Each row is a point. Two turns around zero, p and q, are shown by what they do to some points. Where does a point land after both, in the order given? Backwards means that the second turn is done in reverse. Each puzzle has new turns, and all numbers are rounded.

Turn p:
[-0.64 -2.28] -> [ 0.01 -2.37]
[0.98 1.46] -> [0.54 1.67]
[-0.34  0.82] -> [-0.55  0.70]
Turn q:
[ 1.65 -1.55] -> [-1.54 -1.66]
[-1.34 -0.41] -> [-0.42  1.34]
[-1.49  1.13] -> [1.12 1.49]
[1.18 0.82] -> [ 0.82 -1.18]
Where do these land?
p, then q: [-0.57  1.09] -> [0.89 0.85]
q, then p: [ 0.91 -1.52] -> [-1.21 -1.30]
p, then q: [-1.91 -1.89] -> [-2.35  1.31]
q, then p: [0.83 1.22] -> [ 1.40 -0.46]
q, then p: [0.73 1.11] -> [ 1.27 -0.39]

Turn p:
[2.34 1.77 0.57 0.84] -> [-1.62 -1.31  1.60  1.65]
[-0.28 -1.59 -0.99 -1.27] -> [ 0.47  2.05 -0.87 -0.16]
[-2.37  1.39  0.07  1.38] -> [ 1.30 -2.45 -1.07 -0.78]
[-1.79  0.64  0.04 -1.14] -> [-0.20 -0.39 -1.86 -1.12]
[-1.29  0.46  0.94  0.85] -> [ 0.55 -1.37  0.02 -1.15]
[ 2.11 -1.10  0.50 -0.10] -> [-0.73  1.36  1.80  0.54]
[ 1.27 -1.57 -1.13 -0.56] -> [0.24 2.11 0.37 1.00]
Turn q:
[-3.15  0.66 -1.04  0.01] -> [-0.93 -1.81 -2.67 -0.37]
[0.86 1.10 1.19 1.69] -> [ 2.26  0.94 -0.28  0.37]
[ 0.82  0.81  0.39 -2.24] -> [-0.45  0.46  1.08 -2.22]
[ 0.20  0.42 -0.91  0.80] -> [ 0.74 -0.96  0.11  0.44]
[ 0.85 -0.37 -0.86  0.85] -> [ 0.51 -0.59  0.83  1.01]
[ 0.42 -2.62  1.24 -1.11] -> [-2.12  1.97  0.93  0.76]
Where do these land?
p, then q: [ 0.65 -2.04  0.68 -1.03] -> [ 0.87  0.22 -0.68 -2.20]
q, then p: [-0.10  2.29 -0.26 -0.19] -> [-1.08  1.96 -0.05  0.59]
q, then p backwards: [-1.09  1.90  1.57  1.29] -> [-2.30 -0.90 -1.60 -0.50]
p, then q backwards: [-0.44 -2.35 -0.86 -1.14] -> [0.35 0.50 2.71 0.20]
q, then p: [ 0.98  0.20 -1.13  1.07] -> [ 0.16  0.40  1.80 -0.11]

Turn p:
[-0.08  0.59  0.69 -3.07 -2.09 -0.63 -1.92 -1.12] -> [-0.77  1.39  0.23  1.51  0.47 -0.66  2.03  3.21]
[-0.72 -0.22  0.17  3.28  0.56  0.00 -1.83  1.15] -> [-0.99 -1.94 -0.97 -1.62  1.99  1.26  0.26 -1.56]
[-1.98  1.25  0.16  1.53  1.02  2.24 -0.85  1.70] -> [-0.97 -1.61 -0.71 -1.63  1.72 -2.30 -0.35 -1.56]
[-0.46  1.26 -1.89 -0.84  1.58  1.31  0.92 -0.41] -> [ 0.89 -0.37  1.49 -1.15 -0.49 -1.92 -1.63  0.47]
[ 0.92 -1.74  1.27  0.48  1.27 -0.67 -0.04  0.38] -> [-1.45 -0.07  0.16  0.20 -1.23  1.56  0.13 -1.34]
[-0.56 -0.03  2.02  0.96  1.24 -1.14  1.08 -0.86] -> [-0.27  1.64 -0.47 -1.58 -1.03  0.76  0.73 -1.56]
[ 0.93  0.90  0.67 -1.91 -2.36 -2.73  0.81 -0.67] -> [1.30 3.14 0.30 1.98 0.41 1.01 1.15 1.35]
[ 2.45  0.72 -0.49 -0.40  0.22  2.57  0.78  0.82] -> [ 1.17 -1.89  1.63  1.62 -0.85 -1.63  0.12 -1.11]
[ 0.20 -0.81 -0.57 -0.71 -0.60 -0.58 -0.15  1.56] -> [-0.67  0.09 -0.04  1.59  0.68  0.42 -1.02  0.14]
[-0.47 -1.96 -0.68  1.10  0.03  0.90  1.29 -0.66] -> [ 0.58 -1.05 -1.61 -0.39 -1.60  0.48 -1.27 -0.25]
[-0.23  0.03 -1.36 -0.42 -0.87 -1.26 -0.08 -1.91] -> [ 1.20  0.66 -0.03 -0.51 -0.08  1.02 -0.15  2.21]
Turn q:
[-0.24 -1.61  0.59  1.28 -0.60 -2.19  0.95  0.57] -> [-0.07 -1.23 -0.02 -1.76 -1.47 -1.34 -1.17 -1.04]
[ 1.50 -0.44 -2.01  0.05 -1.16 -0.47 -0.06  0.37] -> [ 1.41  0.89  0.78 -0.22  0.91 -1.06 -1.67  0.10]
[1.19 2.15 0.52 0.47 0.12 0.52 1.62 1.52] -> [ 1.58 -0.12 -0.14  0.19 -1.08 -0.78  1.29  2.40]
[-1.45 -0.38 -0.23 -0.67  0.03 -1.08 -1.96  0.13] -> [-1.62 -0.62 -0.86 -0.16  1.71 -0.40 -0.39 -0.87]
[ 2.48 -0.86 -1.51  0.46  1.71 -0.04 -1.98 -0.25] -> [-1.08  3.23  0.01 -0.52  0.55 -0.11 -1.81  0.90]
[-1.90 -0.36  0.28  1.92  0.11 -0.08 -0.04  0.07] -> [-1.38 -1.89  0.15  0.42 -0.98  0.24 -0.91  0.09]
[-0.76  2.25 -0.37 -1.64 -0.41  0.20  0.81 -0.78] -> [ 1.69 -0.58 -1.39  1.36  0.98  0.73  1.22  0.01]
[ 1.16  2.48  0.46 -0.83 -1.09 -0.16 -1.42 -1.63] -> [ 1.28  0.22 -1.09 -0.98  2.17  2.02  0.48  1.21]
[-1.14  1.12  1.29  0.33 -0.02 -1.24  0.60 -1.91] -> [ 0.36 -1.51 -1.87 -0.57 -0.65  1.71  0.16 -0.49]
[-1.85 -1.87  1.83 -1.79 -1.13  2.74  0.90  0.90] -> [-0.68 -1.05  2.78  1.00 -0.16  0.03  3.05 -2.06]
[ 1.00 -2.48 -0.86  0.42  2.44  1.81  0.58  1.02] -> [-1.50  2.65  1.65  1.25 -1.98 -1.04 -0.26 -0.26]
Where do these land?
p, then q: [-2.03  1.35  0.73  2.01 -0.58 -1.16  1.51 -1.79] -> [ 2.48  2.46 -1.19  1.21  1.42 -0.15  0.68  0.36]
q, then p: [ 1.34 -0.51  0.35 -0.58  1.44  1.54  0.07 -0.52] -> [ 1.42  0.52 -0.13 -0.27  0.83 -1.70  0.81 -0.79]
q, then p: [ 0.23 -1.28 -1.23  0.70  0.45 -2.68  1.49 -0.96] -> [ 0.47 -0.69  0.73  0.35  0.86  1.24  1.15  3.05]
q, then p backwards: [ 1.79 -1.22 -0.11 -0.71  0.15  2.14  0.18  1.42] -> [ 0.94  2.01  0.81 -2.17  0.74 -0.89  0.15 -0.45]
q, then p: [-0.61  0.92  0.95  2.23  0.11 -0.77 -0.65  0.20] -> [-1.59 -0.57 -1.08  1.26  0.53 -0.30 -1.30  0.70]
p, then q backwards: [-0.68  0.30  0.33  0.69 -2.00 -0.31  0.48 -0.50] -> [ 0.52  1.68 -0.25 -1.29  0.37 -0.68  0.31 -0.47]
p, then q: [-1.76  1.08 -1.45 -1.44 -0.34  3.05 -1.51  1.39] -> [-2.17 -0.26 -2.00 -1.47 -0.43 -2.68 -1.36 -1.37]
p, then q: [ 1.10  2.07 -0.66 -2.23  0.05  2.30 -0.54  1.95] -> [-1.51 -1.08 -1.70 -2.98 -2.04 -0.52 -0.78 -0.26]
p, then q backwards: [-0.09 -0.48 -0.73  1.20 -0.49 -2.44 -0.78 -1.58] -> [ 1.38  1.54  1.16  0.39 -0.37  0.55 -0.95 -2.10]
q, then p backwards: [ 0.87 -2.14  0.21 -1.85  1.46 -0.61 -0.08  1.80] -> [-1.28  1.64  2.59 -1.18  1.03  0.54  0.74  0.49]
q, then p: [-0.15 -0.09  1.62 -0.01 -0.25 -1.06 -0.15 -1.43] -> [ 0.16 -0.43 -0.01  0.56 -1.25 -1.15 -0.54  1.48]

Turn p:
[-1.69 -2.31 -0.71 -2.74  1.03 -0.39 -0.73  0.94 -0.62  0.04  0.44] -> [-0.10  0.26  1.33 -0.44  1.45  0.25  1.35  2.94  2.16 -0.11 -0.17]
[ 0.31 -0.23  0.12 -0.14 -1.74 -0.50  1.34 -1.82 -0.34  0.11 -1.57] -> [ 1.40 -0.53 -0.71  0.54 -1.20  1.43 -2.05  0.32  0.04 -0.28 -0.52]
[ 0.54  0.18  0.83  0.82 -3.01 -0.28  1.65  0.15 -1.62  0.06  0.20] -> [ 0.60 -0.86 -0.66  0.84  0.88 -0.16 -3.20 -0.89  0.00  0.74 -1.27]
[ 0.05 -1.72  0.81  0.65 -1.46  1.93  0.65 -0.10  0.03 -1.53 -0.52] -> [ 0.01 -0.36 -1.94 -0.21 -1.01 -1.17 -0.92  1.18  0.18  1.42 -1.54]
[-1.95 -1.26 -1.53 -0.79  0.94  1.06 -0.90  1.22  0.38  1.54 -0.29] -> [ 1.10  0.56 -0.18 -1.83  1.22 -0.36  1.82  1.07  1.76  0.08  1.08]
[ 1.90  2.08  0.43  1.08  2.59 -0.61 -0.92  0.67 -0.73  0.21 -0.63] -> [-0.51 -0.75  1.87  0.66 -0.91 -1.56  0.81 -1.53 -1.67 -1.03  1.94]
[ 0.54  0.21  2.35  0.45 -1.93  0.55 -0.22 -2.41  0.52  0.95  0.67] -> [-1.77  0.46 -1.80 -0.77 -0.84  1.06 -2.76 -0.42 -0.47 -0.74 -0.06]
[ 1.07  2.04 -0.52  2.84  2.40 -1.44 -1.47 -1.34 -0.08 -0.26  1.16] -> [-0.82  1.44  0.05  2.02 -0.20 -0.73  1.29 -1.87 -2.71 -1.97  1.75]
[-0.52 -1.07 -2.29 -2.62 -0.14  0.05 -1.54  1.92  0.94 -0.12 -0.08] -> [ 1.04  1.45  2.14 -1.83  0.67  0.08  1.84  1.13  1.57  0.60 -1.21]
[-0.43 -0.42 -1.86 -2.40  0.67  1.20  1.21  1.10  0.01 -0.11  0.68] -> [ 0.88 -1.26  0.82 -1.46  1.49  0.60  1.82  1.25  0.14  0.44 -1.32]
[-0.56  3.19  0.29  1.26  2.08 -0.75 -0.77  0.50  0.16 -1.24 -0.20] -> [-0.73  0.27  1.09  1.40 -0.34 -0.04  1.54 -1.52 -2.05  1.22  2.29]
[ 0.74 -0.68  2.08  1.60 -1.41 -0.84  1.69 -0.83  1.34  0.35  0.14] -> [-1.10 -0.69 -2.02  1.10 -1.23  0.60 -1.54 -1.66  1.03 -0.39 -0.94]
Turn q:
[ 3.77 -0.86  0.34  0.58  0.35  0.97  0.09 -2.94 -1.49 -1.26 -0.66] -> [ 1.97  0.58 -0.76  3.37 -0.67  1.27  2.15 -0.38 -1.95  1.37 -0.83]
[-1.30 -0.58 -0.54 -0.74 -1.27  0.18  2.65  0.96 -1.44 -1.01  0.95] -> [ 1.51 -0.39  2.01 -2.20  0.06 -0.20  0.97  0.90 -0.55  0.04  1.75]
[-0.15 -0.40 -0.67 -1.19 -1.49  0.32  0.02  0.51 -1.79 -1.32 -0.40] -> [ 1.27 -0.16  1.66 -0.71 -0.73 -0.07 -0.02  1.60 -1.04  0.48 -0.66]
[-1.43  1.16 -0.56  0.15 -1.29 -0.37 -0.93 -1.03  1.88  5.61 -0.02] -> [-0.54 -0.07 -0.43  0.57 -1.88 -2.95 -1.93 -2.95  3.42 -2.31 -0.01]
[-1.06 -0.79  0.03  0.83 -0.88  1.29 -0.58  0.70 -0.94 -0.38  2.48] -> [ 0.62  0.71  2.23 -0.58  0.63  1.94 -0.21  0.00  0.61 -1.44  0.19]
[-0.41 -0.18 -0.50  1.04 -0.07 -0.70 -0.72  0.42 -0.77 -0.25 -0.38] -> [-0.96  0.05  0.91  0.56  0.36 -0.38  0.13  0.77 -0.34 -0.58 -0.34]
[-0.72  1.15  0.03  1.07  0.78 -0.86  1.19  0.17 -1.28 -0.97 -0.41] -> [-1.47 -0.57  0.92  0.26  0.06 -0.12  0.79  0.74 -0.76  0.79  1.66]
[ 0.02 -0.24  2.29 -0.25 -1.26 -0.24 -0.16 -0.21  0.47 -0.66 -0.46] -> [ 0.92 -1.66  0.19  0.31  1.20  0.19 -1.11 -0.62 -0.36  0.86 -0.47]
[-0.77 -0.50 -0.42 -1.04  4.71 -1.30  0.39  0.57 -1.79 -1.06 -0.31] -> [-2.70 -0.78 -1.12 -1.05 -0.32  1.15  3.37  2.44  0.73  1.14 -0.07]
[ 1.19 -1.08 -0.21  0.47 -0.15 -1.11 -0.40 -0.87  4.13  0.14 -0.44] -> [ 0.65  1.26 -2.95  0.76  2.48 -1.61 -0.91 -0.95  0.41 -0.15 -0.56]
[-1.33  1.89 -0.29 -1.08  0.05  1.42 -0.64 -0.07 -1.08 -1.20  0.58] -> [-0.22  0.29  1.08 -0.50 -1.56  1.60 -1.30  1.33  0.52  1.10  0.70]
[ 2.89  0.08  0.29  0.16  0.58 -1.48 -0.34  0.45  2.29  1.08  0.13] -> [-0.76  1.23 -2.11  0.04  1.06 -1.04  0.27 -2.49 -0.62  0.53 -1.43]
[-0.69  0.33  0.20  0.00 -0.06  1.88 -0.56  1.34  1.82  1.28 -1.05] -> [-0.28 -0.47 -1.61 -0.83 -0.67  0.21 -2.18 -0.40 -0.07 -1.82  0.07]
Where do these land?
p, then q: [-0.52  1.50  0.88 -1.76 -1.04 -0.52  1.98  0.99 -1.32  0.79  0.11] -> [ 0.35 -1.03 -1.58  0.62  0.17  1.91  0.55 -0.25  1.26 -1.63 -1.63]
p, then q: [-0.15 -1.01 -1.44 -0.53  0.34 -0.91  0.47 -0.36 -1.74 -1.79  0.09] -> [-1.67 -0.67 -0.12  0.10  0.57  0.28  0.54 -0.57 -2.44 -0.84 -0.06]
p, then q: [-0.31 -1.58 -0.51  1.98  2.30  1.38 -0.79 -1.79 -0.19  0.99 -0.14] -> [-0.08  2.57  1.59 -1.72  0.91 -0.66  1.05  1.19 -0.97  1.10  0.90]
q, then p: [-0.27 -0.89 -0.99 -1.60 -0.56  1.10  0.12 -1.22 -0.61 -1.81 -1.55] -> [ 0.74 -0.57  1.42 -0.68  0.29 -2.22 -0.57 -1.65  0.79 -0.10 -1.18]
p, then q: [-2.31 -1.19 -0.81 -1.48  0.33 -0.76  0.31  0.19  0.90 -1.15 -0.18] -> [-0.31 -0.06 -1.52 -1.39 -0.45  0.07 -0.63 -1.41 -1.18 -1.45  1.47]
p, then q: [ 2.35  0.06  2.59  2.55  0.56  0.21 -0.61  0.09  1.49  0.67  2.28] -> [ 0.29 -0.10  1.54  1.48  0.79 -1.69 -0.38  3.14  2.46  1.01  1.47]
q, then p backwards: [ 1.38  3.39  0.95 -1.29  0.04 -0.52 -1.26  1.83  0.29  1.75  1.29] -> [ 1.61  1.70  2.36  0.06 -2.55  0.29 -0.74  1.03  2.58 -0.06  0.35]
p, then q: [-1.99  1.26 -0.09 -0.28 -1.83 -0.21 -0.10 -0.01 -1.33 -1.48 -0.34] -> [-1.74  0.10 -0.02  0.48 -1.67  0.83 -0.02 -1.79  0.30 -1.49 -0.94]
p, then q backwards: [-0.10 -2.18  0.49 -0.12  1.07  1.29 -0.84 -0.55  0.10  0.42 -0.87] -> [-1.57 -0.46 -1.84 -0.97  1.00  0.13  0.52  0.09  0.11  0.57 -1.07]
p, then q: [ 1.44 -0.01 -0.25  1.37  0.51  1.01  0.04 -1.32  2.03  1.73  1.63] -> [ 1.45  0.90  0.35  0.23 -0.78 -0.49  0.30  2.89  0.27  1.74  1.16]
q, then p backwards: [ 1.42 -0.43 -0.22  2.44  0.16  1.21 -0.15  1.79  1.16  0.87  0.91] -> [ 1.03  1.22 -0.62  1.05 -0.02 -0.88 -0.71 -1.80  0.61  1.52  2.15]
p, then q: [-1.66 -0.09 -1.10 -0.44  0.18 -1.20  1.52 -0.67 -0.75 -3.00 -3.36] -> [ 0.25  0.46  0.64  0.32 -0.02 -0.02  0.01 -3.36 -2.87 -2.95 -0.49]
p, then q backwards: [ 0.71  1.18  0.50 -0.85 -2.06 -2.09 -0.68  1.03 -0.02  2.02  0.13] -> [-0.84  1.13  1.07  0.60 -1.83  0.30 -1.14  0.58  0.64  0.84  2.72]
